Every row gives one point. Two turns around zero, p and q, are shown by what they do to some points. Where does a point land after both, in the order given? Backwards means that the second turn is done in reverse. Each puzzle has new turns, and all numbers are rounded.

Turn p:
[-24   2] => [-14  20]
[-14  -3] => [-11   9]
[-14 -18] => [-23  -1]
[52 19] => [ 48 -27]
Turn q:
[ -6 -28] => [-14  25]
[35 11] => [-19 -32]
[-29  17] => [33  7]
Where do these land?
p, then q backwards: [-28  27] => [-28 -27]
q, then p: [ -1 -31] => [ 5 31]
p, then q backwards: [28  4] => [-3 28]

Turn p:
[-11 -47 -14 -21] => [ 36 -33   2 -24]
[-11  11  -7  27] => [-16  14 -21 -10]
[ 37   0 -21 -27] => [29 19 36  2]
[ 25  -6 -34 -38] => [ 31  10  44 -16]
[-25  13  28  28] => [-34  -8 -31  12]
[13  7 19 18] => [ -5  11 -14  24]
[-29  22  29  14] => [-42 -13 -17  12]
Turn q:
[-2 23 20 -3] => [19 -2 -7 23]
[ 30  19   6 -18] => [ 30  -6 -25  -9]
[-23  14 -43 -18] => [  9  47  19 -16]
[-35 -21  -5  18] => [-31   6  30  11]
[ 32 -16  -1  37] => [-35 -16 -34  -8]
[ -6 -45  41   6] => [-20 -53  22   9]
[  3  25 -18 -22] => [ 27  24  -4 -10]
Where do these land?
p, then q: [-32 -29  11  35] => [-15  26  16 -45]
q, then p: [ -3 -11   0  23] => [-12 -13 -11 -15]
q, then p: [20 24  3  3] => [ 11  25   5 -16]
q, then p: [  7  10 -36   5] => [-23   9  28 -10]
q, then p: [ 26 -15   9   3] => [ 21 -14   5 -19]
p, then q: [-17  20  13 -71] => [-11 -62  31  32]

Turn p:
[ 37  -1  29 -16 -27  24  18  18] => [-31  10  39  14 -20   7 -32 -14]
[-27  -4 -40  36  35 -23  14  -6] => [ 51 -20 -12  -3   2 -14  43  21]
[ 41  -8  -8 -19 -28  23  -3   2] => [-19  30  25  -8 -21  24  -8 -22]
[-62  -2 -38  23 -18   7 -10 -11] => [  4  12 -47  21  -1 -18  57   1]
[-68  -3 -35  34  11   2  20  18] => [ 13 -17 -23  21 -10 -43  62  25]
[  1  -9   5 -30  30   3   5 -17] => [  0   4  17 -23  36  -9  -3   0]
[ 30  21  -4  16 -44   8   0 -12] => [  7  31  -2  27 -29  27 -17 -13]
[ 40   3  -4 -31  -1 -16 -13  33] => [-12   0  12 -45 -29   8 -30  -2]
[ 35  18  25 -14  24  16 -23  10] => [-21   0  17 -18  10  30 -32  27]
[-27  10  35 -11  12 -28   6 -24] => [ 10 -14 -21   9  39 -25 -27  -4]
[  2 -26  35  12   6 -16 -15 -12] => [ -3 -36  -6   6  23  17 -12 -20]
Turn q:
[ 23  26  -6  55   9  -6 -21 -60] => [  7  11   4  72 -24 -42  23 -12]
[-20 -12  17 -37  23  23  37  14] => [-27  -3  35 -34   0  25 -32  10]
[-11   3  30  15  -3 -12 -24 -29] => [  9 -26  -3  15 -19 -36  -9 -10]
[ 27   2   8   0 -20  18   1  15] => [ 24  19  -8  -4  -9  20  -8 -15]
[ -5 -16  -3  -2 -14 -36  16 -22] => [-15  -1   2 -18   8 -31  21 -22]
[-17  21 -11 -29 -14  26  12  20] => [-14  11 -13 -25 -20  30  -7  24]
[ 42  30   3  -9  -2   9 -17  41] => [55 22 -4 -3 -3 28  2 22]
[-36  18  -9 -41  17  18  12  49] => [-16 -13   3 -38   1  44 -11  51]
[ 19 -50 -29   5 -15  17 -34  22] => [ 10  13 -44  12  50  17 -20 -18]
[-28   0  11  47   2 -26  15  -9] => [-15 -42  12  17  -8  -8  33 -23]
[  7 -22  -9  -4  15 -30   4 -40] => [-17   9  16   5  22 -46   7 -10]
Where do these land?
q, then p: [ -5  31  21   8 -56  14 -18 -12] => [ 13  41 -14   1 -38  11   9 -39]
q, then p: [-15 -37 -12   7  40 -11 -18  43] => [-11 -39  35 -23  27  12  29  24]
p, then q: [  2   4 -29  31   7  -9  25 -22] => [ 27  31  20   7  -4  11  14 -24]
p, then q: [ -9  -6 -19 -35  44 -46 -15  52] => [  0  13 -15 -74  45 -18 -15  15]
q, then p: [  8 -13  26  -3 -20 -10  -1 -26] => [ 20   8 -21 -10  11   7 -17 -26]
q, then p: [-29  24  40 -11 -17  14  15 -24] => [-26  11 -32   8 -12  -5  -6 -48]
q, then p: [ 36  15  10  24 -19  26  28  -9] => [  6  36  -4  44   2  19 -19  -2]
p, then q: [  6 -33 -47 -16  16   7   7  21] => [ -8  15  23 -54 -20  -7  -6 -12]
q, then p: [  8  17   8  -6   7  16 -23 -21] => [  2  -9 -22   2 -28  17  -9   1]

Turn p:
[ 10 -28 -14 -19 -14 -15 -11  42 -44 -28 -23] => [ 24  23  -1 -23 -17   7  21  -4  55  34 -20]
[ -8  14 -14  40  23 -12 -33 -20  31   4  12] => [ 14  10   2   0   9 -15   8   3 -68  -4   0]
[ 17 -17 -31 -35 -12  13   3 -11 -50 -21 -23] => [ -4  45  10 -11  14  23  -6 -17  53  23  10]
[-13  39   4 -24   0  48  36  40  11  21 -19] => [-25 -62  10 -34   9  18   7  10  25  -9  37]
[-50 -32  -8  12  26  29  34 -29  17   3  22] => [ -5 -15   1 -23  -2   1 -74 -27 -28 -18  -4]
[ -1 -19   6   6  26  12 -16 -19  32  45  21] => [-39   1  20  -4 -13 -25 -12  -1 -43 -23 -11]
[ 14  -7 -14  -9 -18  11  47  19 -20  17 -46] => [-20 -12   4 -18   4  60   5   6  40   0 -11]
[  5  26  12 -14   5 -46  -9  -2  20  -5  10] => [ -4   1 -37  26 -13 -15  19  17 -17  14  13]
[  8  -7 -32 -15 -39  21  29  22 -15  14   5] => [-22 -16   6 -17  38  13  -7   5  42  14 -22]
[ 32  -5  20  13   2 -13 -17  -6   9 -40  10] => [ 33  29 -16  16  -3 -21  13  14   3 -25  -1]
[ 11  15  30  32  16 -38 -35 -18 -21 -10  31] => [ 28  17 -12  46 -11 -29  31 -30 -29  -6  -7]
[-24  22  41  16 -15 -11 -28 -18  30   1   2] => [ 20 -22  14  42 -15 -18  -3  23 -35   0  15]
Turn q:
[-39  29 -59  16  -2  11  -3 -33   2  11 -16] => [  0 -21 -37 -19  24  39  20 -16  -3 -44  29]
[  6  17  12  35 -16  49  -6 -10  31  33  18] => [ 44  24  15  -1  19 -14   6 -17 -44 -22  27]
[ -2   2 -33 -18  -3  -2   6  39  12  38  -8] => [ -3 -24   9 -27 -10  22  12   3 -38  -9 -32]
[ 17 -40  11  21  -4   0 -55 -14  10 -22 -25] => [ 34  30 -45 -16 -29 -27 -16  14  22   9   3]
[ -6 -12   0  -8   9 -32  31 -14 -24  28  47] => [-48  12  39 -20  10   6  22 -24  10  20   7]
[ -9   5  15 -26 -34  22 -21  32  -6  45  14] => [  3   2  32 -27  14 -29 -11   1 -28 -34 -38]
[  2 -16  11 -14  -9 -26  31 -28  12   3   4] => [-32   9  13   4 -24   8 -17 -24   3   9  18]
[-19   7   4  10  27   8  19  23 -44 -15 -28] => [-13 -11 -20  41  14   0  36   7  15  -2 -31]
[ 24 -37 -35  12  -4  -4  -5 -35 -26 -51  15] => [ -8  44 -19  -8  -6  33   0  37  49  13  27]
[-15   4  20 -19   6   6 -25 -33  -4   7  10] => [  2  -6  11 -12   0 -30  -4 -14  28 -21  18]
[ 11  44  34  -6   0 -14  -2  22  -6   3 -34] => [ 20 -31   0  31  12 -10 -23 -24   2   9 -37]
[-10 -42   1   9 -16 -20   0  60  16 -49  10] => [-30   9 -27   2  -7 -16 -18  62 -29  41 -15]
[ 12  13   3 -27  17 -35  -7   3   4 -26  33] => [-12 -28  24 -11   5  -1 -18  16  26  37  12]
[ 30  27  17  15  28  35  39 -12  24  -6 -39] => [ 42  -9   5  66 -22  20  11 -20 -13  -2  15]
Where do these land?
q, then p backwards: [-11 -13  19  32  -3 -31  21  14   0 -12 -31] => [ -8   1  -8 -13   4 -54  10 -16 -10  12  25]
p, then q: [ -6  25  31  45  13   5  -7  20 -24  55 -10] => [-35  57  -4  47 -23  -8   6 -12  12 -14   8]
q, then p: [ 32  -6  -1 -12 -17  38 -18 -33  -8  16   4] => [ 16   5 -16  22  12 -19  19  28  16 -25  33]
p, then q: [ -3  47  10 -50 -34 -31 -17  12 -27   6  15] => [-20  13   1 -29   0   7  32 -40 -56  24  22]
p, then q: [ 33  -1 -36   2 -17   3  21  12   4  -1  -6] => [  7 -41   2  17 -17   6  23  15 -12 -10   1]
p, then q backwards: [ 23 -18 -15 -11  35 -37 -70 -24  11 -10  -9] => [ 16 -73  23  43  -9  26  12  10  12  14  19]
p, then q: [-31  -5  11 -19   4  -7  -6 -27   7  32 -11] => [ -8  23 -11 -17  28 -33   0 -11  -3 -19  -9]
q, then p: [ 45 -45  -3 -13 -25  21  29  23  16  22   7] => [ 17 -36  31  36   8  14  34  -2  41   7  23]
q, then p: [-26 -15 -24  21   5  17  15  29  -8 -36   1] => [ 10 -31 -13 -46  12  13   9 -23   4  11 -15]
q, then p backwards: [-23 -25  11  28  42 -31  30 -10 -30   4   2] => [ 24  25  -9 -34   7 -34 -12  14 -40  31  11]
p, then q: [ -2   4 -24   8   6 -32 -13  -7  28 -23   3] => [  7 -11  10 -13  20  30  16   1   8   3 -34]
p, then q backwards: [-23  35   7  -9 -32  43 -22   7  16 -32  48] => [-20  47  43   0  14  15 -43  -3  17 -23  36]
p, then q: [ -8  17  13 -21  22  42  37 -15  14 -21 -13] => [  1   3  16 -25   9 -21  -8  53  11   3  35]
